Each row is a point. Any point is a mix of the corners, with weights that add up to 1. It lies inside the corners' shape when no weight is negative. Is each point inside? If not, which corners have a negative weight?
In the rows, zero is written as 128.

Corners:
(1): [106 196 105]
(2): [ 41 134  71]
(3): [124 173 160]
(4): [221 170 131]
Points:
[107 160 121] -> inside
[ 53 139  78] -> inside
[156 162 115] -> inside
[121 173 150] -> inside
[166 195 135] -> outside (2)
[ 90 150  94] -> inside
[167 179 120] -> inside
[153 176 127] -> inside

Corners:
(1): [245  92  90 157 148 127]
(2): [168  39 138  99  86 128]
(3): [168  17  65 142  68 134]
(4): [ 43 133 151 155 104 119]
(5): [ 60 164 114 112  61 143]
(6): [ 51 167 109 101 175 141]
(7): [ 87 152  99 117 110  45]
Points:
[113 133  83 122 103 104] -> outside (2, 4)
[ 97 112 117 125 125 154] -> outside (7)
[ 90 143 157  97 158 177] -> outside (3, 7)
[145  75 112 106 112 168] -> outside (4, 7)

Corners:
(1): [ 66  79 171  58 180 109 216 127]
(2): [ 39  90 155  43 158  83 164  96]
(3): [161 121 123 139 125 131 146  78]
(4): [128 130 137 159 139 167 101 140]
(5): [129  64 103 109 140 151  90 124]
(6): [179 149  81 197 149  39 139 160]
(7): [145 105  64 126 193 110 125  97]
(8): [158 184  91 100 117  81 129 214]
(9): [185 151 200 154 141 127  78 142]
Points:
[ 78  97 142  74 162  98 162 111] -> inside
[109  97  89 100 166  83 160 117] -> outside (4, 9)
[ 22 108 227  25 129 157 123 173] -> outside (3, 6, 7)
[150 113 113 136 147 123 103 125] -> outside (1)

Corners:
(1): [105 220 168 136 141  98 173 129 110  79 108]
(2): [159 103 113  65 140 113 117 194 149 155 107]
(3): [186  61  90  73 165 161 124 185 146 100 162]
(4): [171 106 124 124  30  45 129 124 167 124 135]
(5): [169 198   7 188  70 138  68 117 144 108  91]
(6): [121 116 168 100 124 158  73 129  94 121  79]
(7): [211 131 132  73 162 179 171 134  91 123 115]
(8): [139  83 121 154 132 158  67 178  82 143 139]
(9): [182 104 138 230 140 113 116 108 101  94  94]
(10): [138 119 131 108 119 123 116 121 150 140 151]
(11): [131  99  74 138 133 111 173 134 107 100 139]
(12): [118  98  95 168  91 171 114 162 147 111 148]
Points:
[150 112 103 110 123 143 112 159 131 122 131] -> outside (9)
[133 110 115 138 109 149 112 147 134 118 132] -> inside
[157 103  83 129 139 161 103 147 117 128 128] -> outside (1, 4)
[158 115 114 126 125 133 124 150 122 124 134] -> outside (6)
[169 137  77 151 113 123 157 123 145  96 144] -> outside (2, 6, 8)
[176 100 110 162 163 142 101 136  93 120 103] -> outside (1, 4, 12)
[167 117 115 128  79  94 125 132 143 120 127] -> inside

Corners:
(1): [156 108 126 105 214 127 117 177  66  65 149 111]
(2): [173 166 198 111 140 100 134 190 161 127 161 182]
(3): [146 143 115  92  92  97  95 122 182 102 210  55]
(4): [111 172 162 116  62 111  84 195 183 200 144  41]
(5): [107 117 201  82 159 127 119 198  67 150 153 249]
(6): [169 156 137 103 125 195 134 148 131 152 138 141]
(7): [178 236 161  67 152 167  72 137  82  82  91 118]
(8): [ 93 109 183 166 117 138  96 126 162 161 124 191]
(9): [176  79 102  92  99 135  90  98 179 163 124  67]
(10): [104 113  60  62 197 135 152 142  52  48  93 200]
(11): [ 86 206 216 131  83  89 107  82 184 187 155  69]
(12): [153 126  89 124 200  96  72  92 145 162 179  38]
(13): [207 102  12 159  91 128 101 123  80 124 158 107]
Points:
[135 148 175  87 140 133 109 137 136 134 143 161] -> outside (1, 4, 13)
[146 151 127  93 132 125 111 141 130 132 147 102] -> outside (8)
[138 135 146  95 139 136 103 158 146 130 150 124] -> outside (11, 13)
[ 93 133 181 137  62  77 114 110 197 181 166 113] -> outside (1, 6, 7, 12)
[147 151 128  95 133 155 110 131  88  96 113 155] -> outside (2, 4, 12)
[135 145 160 106 133 112 117 141 170 132 167  94] -> outside (5, 7, 13)

Corners:
(1): [155 154  90 114  94  83  94 177  94 139 133 122 158 101 190  86 202 133]
(2): [ 76 110  83 119 125 182 113 120 135 161 167 190  96 112 158 165  84 219]
(3): [ 78 114  87  70 128 171 147 165 119 118 192 217 114 142  83 150  86 166]
(4): [106 125 124 129 127  84 150  97 163 107 128 170 159 109 147  68 197 100]
(5): [165  77 127 139 106 128 157 129  70 169 131   7 141 116 141 178 107  69]
(6): [ 81 117 119  55 172 168  46 101 134 130 174 222 113  81 124 135  77 147]
(7): [ 67 171 109 115 150 138 147 127 101 140 182 180  69  79 154 132  84 119]
(8): [161 157 176 101  81 134 127 161 117 170 110  55 117 166 139 226 142  60]
(9): [ 51  90 121 115 138 119 104 167 145 159 187 175 104 190 151 151  97 136]
(10): [156  91 145  99  88  67 115 127 153 136 158 110 110 152 105 132 180 150]
(11): [103 104 135 108 164 129 121 141 135 218 129 202 131 164  80 124  83 148]
(12): [110 104 141 130 188 183 113 142  97 173 187 190  89 159  97 142 124 169]
(13): [176 136  92 138 147  80 121 141 157  85  90 137 110 140 144 135 167 121]
(14): [160  81 153 135  92 129 131 179 129 157 125  65  82  80 146 218 163  82]
(15): [198 110 121  67 109 143 145 186 124 194 127  44  72 165 180 172 181  71]
(16): [ 82 159 161 132 157 159 115 169 171 164 172 130 145 106  94 116 108 152]
(17): [236 110 145 171  72 129 140 156 121 164 170  69  99 126 173 161 154  66]
(18): [174 142 147 126 149  28 168 157 152  86 134 145 167 112 229  99 137 136]
(19): [145 112 175  93  98  98 120 130 118  80 121 139 128 128 141  49 139 109]
Points:
[125 127 129 154 115  97 143 137 130 162 143  99 129 112 151 150 122 109] -> outside (3, 6, 12, 15, 19)
[109 120 113  98 143 162 106 138 119 152 172 171 107 122 106 122 107 161] -> outside (4, 8, 9, 14, 18)
[127 115 128 115 122 131 129 151 129 151 148 126 101 118 147 155 135 119] -> inside
[128 126 130 109 127 108 126 144 130 127 143 131 123 124 145 128 141 130] -> outside (11, 17)
[ 53 121 136 103 147 155 116 132 108 125 174 181 134  96 135 124  89 144] -> outside (10, 11, 13, 15, 17)
[116 106 131 124 125 119 118 141 130 146 169 126 116 117 167 129 131 131] -> outside (3, 8, 11, 13)

Corners:
(1): [180  91  94 123 145 144 130 133 166  76  95 118 172 138 124 132 123  98
 205 107]
(2): [191 150 131 138 107 114 171 136 134 118 122 101 138 144 111 125  54 197
 202 121]
(3): [123 147 132 167 155 197  71 102  76 157  96 163  60 151 149 113 186 117
  72 111]
(4): [195 132 143  93 146 111  96 136 178  74  86 177 100 138  93 122  34 145
 206 149]
(5): [134 167 124 110 171  99  50 128 120 208 168 164 161 155  96 150 174  90
 118 110]
(6): [159 152 140 101 150 155 155  86 167  99 204 133  95  95  85 142 143 128
 182 159]
(7): [167  97 123  42 140 121 183 113 126  26 174 147 145 164 168 137  60 178
 249 197]
(8): [146 178 128 218 132  83  71 147 134 168 195 166 154 130 112 144 119 111
 103 159]
(9): [240 152 119 104 119 155 150 143 155  75 127 123 126 170  88 185  66 191
 153 181]
(10): [132 140 104 119 168 206 156 189 112 167  66 191 123 109 137 129 169 131
  59 124]
(11): [150 108 149 131  79 193 108 167  53 167  57 143  96 137 128  83 196 164
  33 138]
(12): [124 194 114 137 131  87  98 120 148 154 122 147 134 181 153 152 129  34
  62 144]
(13): [192  83 165 101 161 169 121 172 130  75 150  99 130 112 126 116  66 152
 158 106]
(14): [ 64  73  83 121 144 231  75 128 122 172  59 128 110 103 147 100 140 176
  32 167]
(15): [137 185 166 152  96 116  74  86 162 194 155 188 163 187 132 147 141 112
  66  82]
(16): [125  96 152 123 131 137 171 135 164  85 134 126 120 160 114 176  89 146
 211 156]
(17): [165  69 104 100  99 222 126 132  85 176  49 163  71  77 157 129 161 112
  55 141]
(18): [155 141 109 141 117  27 100 103 116 167 185 168  97 162  84 115 137 121
  45  81]
(19): [129 177 111 173 125 120 141 118  93 146 162 207 142 191  55 135  79  85
  51 110]
(20): [141 158 148 122 152 116 158  86 129  44 109 116 145  98 113 182 105 154
 134 146]
(21): [108 135  53 126  85 197  71 189  60 130  85 158  56 125 142 124 168 148
  70 126]
Points:
[165 112 145 108 142 156 157 112 131 113 134 130 130 126 107 138 118 161
 151 126] -> outside (4, 8, 12, 21)
[152 111 127 120 128 172 136 141 137  97  98 130 115 125 139 142 114 148
 157 150] -> outside (5, 18, 19)
[140 142 109 125 124 138  98 140 114 138 122 155 110 143 121 133 134 124
 102 128] -> inside
[149 137 129 128 124 142 107 137 109 148 119 152 122 144 114 125 142 131
  96 130] -> inside
[147 138 125 137 132 136 111 132 125 138 128 146 121 138 112 134 124 128
 105 125] -> outside (7)
[137 150 123 137 135 121 108 124 123 138 156 153 132 155 115 139 136 122
  95 131] -> outside (2, 4, 17)
[195 135 132 110 136 146 122 156 169  99 148 133 129 145 143 155 100 115
 229 140] -> outside (11, 14, 18, 19, 20)
